Each row of a before or after table is a point. One or more steps were done to the points. Then noise was added and the rows were shuffled. The steps act on how far a point lies along the listed directions, d1 being the first. Name the steps. A step turns or swaps two directions, mirrors them in a line or flattens them onto one, adds a multiple of one to another, or multiplies one. Angles are multiples of 10 degrees, from the lower direction toward the higher: turns from -170 to 170, lines from 10 to 170 but not 90. Use the fewest steps. Two steps may share a direction if one is a turn and the other turns, adds or multiplies; they go together, in the order done. Otherwise the lowest direction goes first.
In the rows, 128 means zero.

Directions:
(1): [112 165]
(2): [ 91 112]
Before, 10 rows:
[[ 97 132]
 [128 184]
 [154 171]
 [ 69 126]
 [135 109]
 [102 127]
 [ 74 186]
 [129 106]
 [160 123]
 [ 87  91]]
After:
[[101  96]
 [117 115]
 [138 137]
 [115 110]
 [158 165]
 [117 111]
 [119 116]
 [157 165]
 [ 97  83]
 [134 136]]
Steps: flatten d1 and d2 onto the line at 120 degrees

Directions:
(1): [130 167 158  83 112 137]
(2): [131 106 118 129  70 157]
(3): [176 127 141 139 150 170]
(4): [138  82 173 115 127 107]
(5): [100 102 113  91 155 160]
(6): [168 121  91  94 126 103]
Before, 14 rows:
[[153 173 135 143 123 135]
 [149 132 126  98 139  91]
 [160 100 123 138 176 123]
 [ 85 127 125 172 135  89]
 [152 160  75  84 139 113]
 [136 139 118 175 140 137]
 [144 146  79 158 174  89]
 [130 140 106 129 121 110]
 [127 132 119  68 115 101]
 [103  86 130 159 142  78]
 [ 94 110 119 131 152  97]
 [146 153 107 118 153 103]
 [108 129 157 118 139 112]
 [146 160 107 123 110  76]]
After, 14 rows:
[[104 132 161 171 125  82]
 [110  91 108 115 103 109]
 [102 107 147 158  96 144]
 [116 127 143 145 147  98]
 [121 123 124 104  78 141]
 [145  68 160 159 172  65]
 [ 84 109 187 161 193 105]
 [ 67 127 141 144 106 145]
 [156 151 177 137 153 104]
 [121 102 169 149 148 108]
 [128  88  71 131  59 115]
 [168 124 136 129 163  92]
 [134 108 108 109 106  66]
 [154  76 114 149 114 160]]
Steps: mirror d1 and d6 in the line at 160 degrees; multiply d4 by 2; turn d2 and d4 by -110 degrees

Directions:
(1): [109  64 132 150 110 114 114 158 154]
(2): [103 110  80  77 113 150 145 140 114]
(3): [116 109 116 165 182 155 147 138  95]
(4): [147 118 164 119 101 144 110 156  70]
(5): [111 137 113 124 141  56 124 143  95]
(6): [127  95 120 129 123 123 102  59 104]
Before:
[[135 115 144  94 112 141 122 137 122]
 [126 122 119 105 112  96 107 112 108]
 [112  81 140 112  99 115 124 141 174]
 [104 111  75 124 157 109 158 145 143]
 [106 110 109 119 147 108 143 171 117]
 [ 96  93 129 145 128 120 123 177 156]
 [120 126 102 108 106 107 130 115 183]
 [107 136  98 109 121  89 133 146 164]
 [121 101 148 165 129 139 133 155 220]
 [135 140 149 147 138 164 148 147 142]]
After, 10 rows:
[[102 115 106 140 178 108 150 164 104]
 [ 94  95 126 152 138 123 127 187 148]
 [127 108 159  78  64  97 110 132 174]
 [125 120 113 134 166 132 158 183  61]
 [130 138 120  81 114 120 131 100 156]
 [138 155 146  83  78  83 109 168 132]
 [133 137 128  96  91  74 102 100 131]
 [129  80 175 143  86 162 117 200 180]
 [155 153 154  64  39 102 103 145 146]
 [124 128 128 155 160 179 157 148 145]]
Steps: turn d2 and d5 by 20 degrees; add -1 times d2 to d1; multiply d3 by 2.5; mirror d4 and d6 in the line at 80 degrees
